Every row gives one point. Each copy is the shape, with its points in the same order, stretched, turned, moved and blurred by noise. Some copies are also mirrored. Which?
In the rows, zero is written as 128.

Shape (5 x 2):
[[118 149]
 [134  88]
 [206  92]
 [202 150]
 [101 114]]
Copy 1 (5 x 2):
[[127 121]
 [166  61]
 [222  77]
 [197 146]
 [129  82]]
Copy 1 is: only turned
Copy 2 (5 x 2):
[[136 143]
 [ 93 116]
 [113  52]
 [167  64]
 [102 146]]
Copy 2 is: only turned
Copy 3 (5 x 2):
[[106 133]
 [180 117]
 [209 180]
 [143 204]
 [138 104]]
Copy 3 is: only turned
Copy 4 (5 x 2):
[[104 113]
 [163 155]
 [226 102]
 [175  59]
 [111 165]]
Copy 4 is: mirrored

Shape (9 x 3):
[[100  87 180]
 [ 99 166  75]
 [131 111 135]
 [152  96 150]
 [ 89 158  78]
 [ 75 154  44]
 [103 118 174]
 [101 119 110]
 [129 142 140]]
Copy 1 (9 x 3):
[[108 216 108]
 [151  88  76]
 [144 164 131]
 [161 184 155]
 [158  99  74]
 [177  90  45]
 [ 98 183 114]
 [151 155  81]
 [116 141 133]]
Copy 1 is: mirrored
Copy 2 (9 x 3):
[[151  74 102]
 [ 68 164 116]
 [127 113 133]
 [149  98 139]
 [ 69 160 109]
 [ 30 164 123]
 [153  96  92]
 [ 92 122 121]
 [137 131 112]]
Copy 2 is: mirrored
Copy 3 (9 x 3):
[[ 54 174 162]
 [186 115  97]
 [ 92 124 120]
 [ 65 115 121]
 [178 127  97]
 [189 128  62]
 [ 92 160 173]
 [117 137 104]
 [128 117 147]]
Copy 3 is: only turned
Copy 4 (9 x 3):
[[ 73 134 182]
 [146 221  83]
 [111 139 123]
 [ 99 103 143]
 [141 215  84]
 [144 249  54]
 [101 144 178]
 [ 99 189 103]
 [131 154 140]]
Copy 4 is: only turned

Shape (10 x 6):
[[186 163 124  59  80 155]
 [ 89 110 126 102  53  88]
 [101 145 106 136 112 164]
 [123 127 129 154  68 151]
 [133 111 139 116 131  84]
 [190 163 149 155 118 166]
 [124 164 111  98 129 104]
 [136  83 140 154 152 170]
 [139  83 113 151 116 113]
 [115  79 186 176 120 182]]
Copy 1 (10 x 6):
[[159  96 202  59 144 153]
 [ 89 149 221 159 140 108]
 [ 93 125 145 119 152 141]
 [ 78  93 184 120 133 111]
 [150 131 159 158 126  96]
 [136  46 142  88 107 129]
 [148 129 152 142 139 156]
 [120 121 120 105 140  68]
 [115 111 158 147 160  72]
 [ 88 116 139  98  96  52]]
Copy 1 is: mirrored
Copy 2 (10 x 6):
[[163 150 249 152 128 163]
 [227 105 154  55  64 148]
 [180 120 112 146 145 164]
 [162  91 133  97 151 176]
 [141 141 132 103  79 107]
 [ 72 103 165 153 172 167]
 [168 127 159 143  74 119]
 [112 173  76 132 178 141]
 [152 136 101  90 136 101]
 [ 99 138  69  99 183 205]]
Copy 2 is: only turned

Shape (11 x 8):
[[159  97 153 129 154 191 155 100]
 [144 155 112 101  60  93 104 199]
 [136 134 141 156 131  55 111 172]
 [122 102  94 151  94 193 245 150]
 [121  98 111 141 121 186 200 192]
 [132 199 149 144 152 139 126 160]
 [ 97 136 114 134 129 159 105 111]
 [163 155 123 144 154 179 123  86]
 [122 131 134  64 158   9 163 195]
 [150 102  59 124 112 170 127 194]
 [120  96 152 133 113 188 103 140]]
Copy 1 (11 x 8):
[[ 98 154 156 167 121  94 161 106]
 [162 137 150 137 139 182  95 185]
 [112 108 133  92 159 184 133 152]
 [136 106 199 249 118 145 117  44]
 [137  84 194 215 120 131 124  91]
 [140 104  93 147 157 171 184 172]
 [118 135  85 148 127 118 118 150]
 [121 154 102 152 162 104 170 128]
 [182 103 142  62  50 213 120 131]
 [160 112 180 168 160  98  91 126]
 [ 90 138 146 163 127 102 122 166]]
Copy 1 is: mirrored
Copy 2 (11 x 8):
[[158 162 106  98  40 145 205 156]
 [137  68 117  92 161 109  75  96]
 [139  84  93 139 189 162  94  96]
 [185 151 103  54  41  64 129 240]
 [183 157 106  57  77 122 120 188]
 [153 163  97 116 193 115 149  79]
 [120 156 144 123 120  96  97 132]
 [137 166  88 123  73 109 159 116]
 [ 52 104 154  77 231 173 155 130]
 [120 147  95  60  57 154  42 153]
 [185 152 134 109  85 135 115 121]]
Copy 2 is: only turned
